Each row is a point. Each copy is the shape, with its points in the same order, turned, moved and blurred by noise. Some copies are also mirrored. Which?
In the rows, 128 means zero.

Shape (8 x 3):
[[129 166 131]
 [134 104  98]
 [126 139 118]
 [118 107 125]
 [ 49 119 136]
 [129 155 121]
 [130  75 103]
 [135 124 142]]
Copy 1 (8 x 3):
[[126  99 127]
 [ 99 152 148]
 [122 122 141]
 [130 151 146]
 [166 132 208]
 [121 105 128]
 [105 188 145]
 [136 137 120]]
Copy 1 is: mirrored
Copy 2, 8 rows:
[[132  88 118]
 [151 145 102]
 [129 111 101]
 [123 144 103]
 [ 56 127  79]
 [133 105 104]
 [141 183  99]
 [125 123 132]]
Copy 2 is: mirrored
Copy 3 (8 x 3):
[[116 146 119]
 [125  75 129]
 [121 115 124]
 [132  95 149]
 [ 88 120 198]
 [113 128 118]
 [137  57 150]
 [145 120 141]]
Copy 3 is: only turned

Shape, 8 rows:
[[129 112 155 189]
 [156 148 140 154]
 [136  87 141 128]
 [115 110 137 148]
 [126 175 101 124]
 [114 171 114 133]
 [124 137  96 132]
 [119 129 151  56]]
Copy 1, 8 rows:
[[172 165 159 130]
 [165 138 112 152]
 [126 153 124 100]
 [140 136 149 116]
 [140  88 118 164]
 [147  90 129 153]
 [113 118 129 148]
 [131  75  89  76]]
Copy 1 is: mirrored
Copy 2:
[[182 162 129 105]
 [127 169 127 116]
 [143 115 139  89]
 [162 126 132 113]
 [108 140 106 166]
 [121 140 112 170]
 [125 121 100 136]
 [ 90  88 179 137]]
Copy 2 is: only turned
Copy 3:
[[119 174 148 169]
 [126 165 133 115]
 [ 82 119 151 145]
 [117 126 151 152]
 [161 123 153  86]
 [165 124 150 110]
 [134 120 176 107]
 [107  61 112 103]]
Copy 3 is: only turned
Copy 4, 8 rows:
[[148 128  78 133]
 [104 143 112 130]
 [162 144 134 105]
 [155 117 122 119]
 [ 86  97 149 131]
 [102  91 138 145]
 [121  97 144 104]
 [156 150 215 146]]
Copy 4 is: only turned

Shape:
[[118 179 166 152]
 [148 111 121 115]
 [ 99 128 167 109]
 [ 99 165 112 104]
 [126 111 113 151]
 [105 123  91 130]
 [120 110 126 102]
 [156 163  91 176]
 [155 117 166 160]]
Copy 1:
[[120 152  71  96]
 [123 136 161 121]
 [ 82 152 107 151]
 [109  93  97 136]
 [150 143 136 141]
 [146 111 133 159]
 [110 133 145 144]
 [190 128 118  90]
 [127 192 134 109]]
Copy 1 is: only turned
Copy 2 (9 x 4):
[[120 104 190 113]
 [151 122 101 133]
 [166 110 175 158]
 [112  82 141 162]
 [130 150 121 144]
 [109 131 121 169]
 [157 117 125 163]
 [ 74 138 117 102]
 [157 152 148  96]]
Copy 2 is: only turned
Copy 3:
[[123 118  87  93]
 [134 112 149 159]
 [158 138 142  99]
 [133 171 107 141]
 [ 96 126 152 140]
 [102 161 150 152]
 [144 135 159 148]
 [ 66 113  98 162]
 [118  73 138 116]]
Copy 3 is: mirrored
Copy 4:
[[ 96  87  88 109]
 [130 137 137 150]
 [ 84 156  98 116]
 [148 138  83 110]
 [134 126 150 120]
 [157 138 135 112]
 [126 168 126 143]
 [163  62 141 123]
 [ 82 101 149 145]]
Copy 4 is: only turned
